Rows are points. Each copy is the shape, with its points in the same order, turned, moved and blurred by noise. Some copies are also mirrored. Which?

Shape (8 x 2)
[[-61  63]
 [ 50 -37]
 [ -6 -30]
 [  9 -69]
 [-39  21]
 [ 26  33]
 [ 21 -17]
 [ 48 -15]]
Copy 1 (8 x 2)
[[ 25  94]
 [ -9 -52]
 [-27  -1]
 [-63 -32]
 [ -2  53]
 [ 40   4]
 [ -2 -23]
 [  9 -40]]
Copy 1 is: only turned
Copy 2 (8 x 2)
[[ -4  95]
 [  8 -42]
 [-14  -2]
 [-32 -50]
 [-16  61]
 [ 41  26]
 [  3  -9]
 [ 28 -37]]
Copy 2 is: only turned

Shape (7 x 3)
[[-28  20  70]
 [  6 -18 -44]
 [ 40 -13 -23]
 [ 25  35 -33]
 [-26 -16  54]
 [ 19 -56  -5]
 [ -5 -11  15]]
Copy 1 (7 x 3)
[[ 95 -17  -4]
 [-40 -22   6]
 [-29 -17 -31]
 [-14  29  -8]
 [ 61 -55   5]
 [-14 -66 -17]
 [ 23 -34  -8]]
Copy 1 is: only turned
Copy 2 (7 x 3)
[[ 17  62 -33]
 [  4 -51  21]
 [ 41 -37  33]
 [ 55 -51 -12]
 [ -4  48  -5]
 [  2  -8  56]
 [ 11  10   5]]
Copy 2 is: only turned
Copy 3 (7 x 3)
[[ 44   7  66]
 [-24 -30 -29]
 [-22  11 -27]
 [ 24  -4 -46]
 [ 12  -4  67]
 [-55   3   7]
 [ -2  -5  22]]
Copy 3 is: mirrored

Shape (8 x 4)
[[ 15  15 -40 -52]
 [-27 -56 -48 -17]
 [-30 -26   1  25]
 [ 35 -84 -34   8]
 [ 18  60  23 -71]
 [-11  39 -17   9]
 [ 44 -42  23  70]
 [-35   7 -29 -38]]
Copy 1 (8 x 4)
[[ 20  39  44  -4]
 [-17 -31  46 -53]
 [-14 -37 -21 -30]
 [ -4 -75  60   1]
 [ -3  81  -1  39]
 [ 31  15 -27 -17]
 [ 13 -95 -21  36]
 [ -6  30  18 -42]]
Copy 1 is: only turned
Copy 2 (8 x 4)
[[  8 -69  27  14]
 [ 47 -64  39 -59]
 [ 16  -6  18 -58]
 [ 83 -19  73 -30]
 [-54 -40  30  53]
 [ -2 -28 -21  -6]
 [ 64  61  35 -22]
 [-13 -72  10 -33]]
Copy 2 is: mirrored
Copy 3 (8 x 4)
[[ 12  35 -19 -46]
 [ 57  28  60 -26]
 [  8 -19  50  15]
 [ 32  78  64  29]
 [  2  -8 -92 -16]
 [-40  -5   6 -34]
 [-42  36  53  67]
 [ 34 -12  -1 -45]]
Copy 3 is: mirrored
Copy 4 (8 x 4)
[[-22 -38  36 -60]
 [ 11 -51  54  18]
 [  0 -16   8  40]
 [ 67  -3  55   7]
 [-87   8   9 -70]
 [-27 -28 -30 -26]
 [ 48  50 -31  16]
 [-39 -58  30  -9]]
Copy 4 is: only turned

Shape (10 x 4)
[[ 70   8  13 -45]
 [ 46 -40 -26   4]
 [-38 -33 -67  73]
 [  0  52 -43  -9]
 [  5 -12  31  10]
 [-48 -63 -24  28]
 [-30   9  -3 -27]
 [-31   6 -50  24]
 [ 42  11 -20 -33]
 [  6  29   6 -71]]
Copy 1 (10 x 4)
[[ 19 -62 -63  -4]
 [ -8 -14 -26  44]
 [ -5  75  45  42]
 [ 57  27 -26 -28]
 [-14 -32   9 -19]
 [-58  46  21  11]
 [ -6  17 -22 -48]
 [ 14  55   8  -6]
 [ 27 -17 -57  -1]
 [ 11 -17 -64 -63]]
Copy 1 is: only turned
Copy 2 (10 x 4)
[[-32  66 -20  50]
 [ 34  55   2  16]
 [ 77 -28  11 -70]
 [-15   2 -63 -24]
 [ -4  -1  32  15]
 [ 72 -41  20   1]
 [ -6 -34 -35  23]
 [ 43 -19 -28 -41]
 [ -5  35 -36  23]
 [-39   4 -55  55]]
Copy 2 is: mirrored
Copy 3 (10 x 4)
[[ 82 -22 -40  18]
 [ 28 -26   6  63]
 [-79 -18  40  51]
 [-20   0 -55   2]
 [ 31  -7  28  -5]
 [-28  26  63  44]
 [  7  37  -7  -2]
 [-47  10   0  22]
 [ 37  -8 -44  27]
 [ 45  41 -46  -8]]
Copy 3 is: mirrored
Copy 4 (10 x 4)
[[-45   4 -37 -49]
 [ 29   1 -57 -22]
 [ 91 -29 -29  65]
 [-19 -61 -11  25]
 [  8  31   1   2]
 [ 95   1   8  15]
 [  9 -24  33  -6]
 [ 40 -44  -3  41]
 [-20 -27 -31 -28]
 [-35 -32  23 -44]]
Copy 4 is: only turned

Shape (9 x 6)
[[  5   1   9 -30  11  60]
 [-18 -23 -49  16 -42   9]
 [ -4 -21 -65 -34 -34 -10]
 [-41  54  26  33 -32  67]
 [ 39   4  53  -5  34 -30]
 [-53  -4 -14 -40 -31 -53]
 [ 32   3  19  17 -24 -43]
 [ 33  84 -34  42 -24 -41]
 [-63 -17  33  25   8   4]]
Copy 1 (9 x 6)
[[-13   2 -55  44  -2   2]
 [ 37 -31  -9 -25  17 -27]
 [ 40  25 -25 -37  34 -34]
 [ 25 -57 -44  35 -70  22]
 [-61  34  11   7 -19  33]
 [ 16  37  -7 -52 -36 -56]
 [-22  12  21 -37 -11  37]
 [ 65  25  42  -2 -24  64]
 [-37 -37   0   3 -54 -36]]
Copy 1 is: only turned
Copy 2 (9 x 6)
[[ 28 -30  -1   0 -13  20]
 [-24  31 -18 -69 -42   5]
 [-18   8   9 -93 -21  40]
 [-26  21  -5  46 -74   1]
 [-11  -7  14   8  72 -27]
 [-94  -4 -13 -60  14  47]
 [-39  19  21 -40  27 -37]
 [-44  89  83 -16  -3 -18]
 [-39  15 -64   9  -5   8]]
Copy 2 is: only turned
Copy 3 (9 x 6)
[[ 26 -54  28  41  39  28]
 [  6 -24  -7 -47   0  45]
 [ 17 -60 -39 -46   8  10]
 [-43 -20  40  29  42  95]
 [  8  25 -19  75   2 -18]
 [-19 -56 -72  -1 -36  33]
 [ -7  31 -46  15  14   8]
 [-90  13 -17 -24  42 -15]
 [ -4 -12   8  33 -48  70]]
Copy 3 is: mirrored
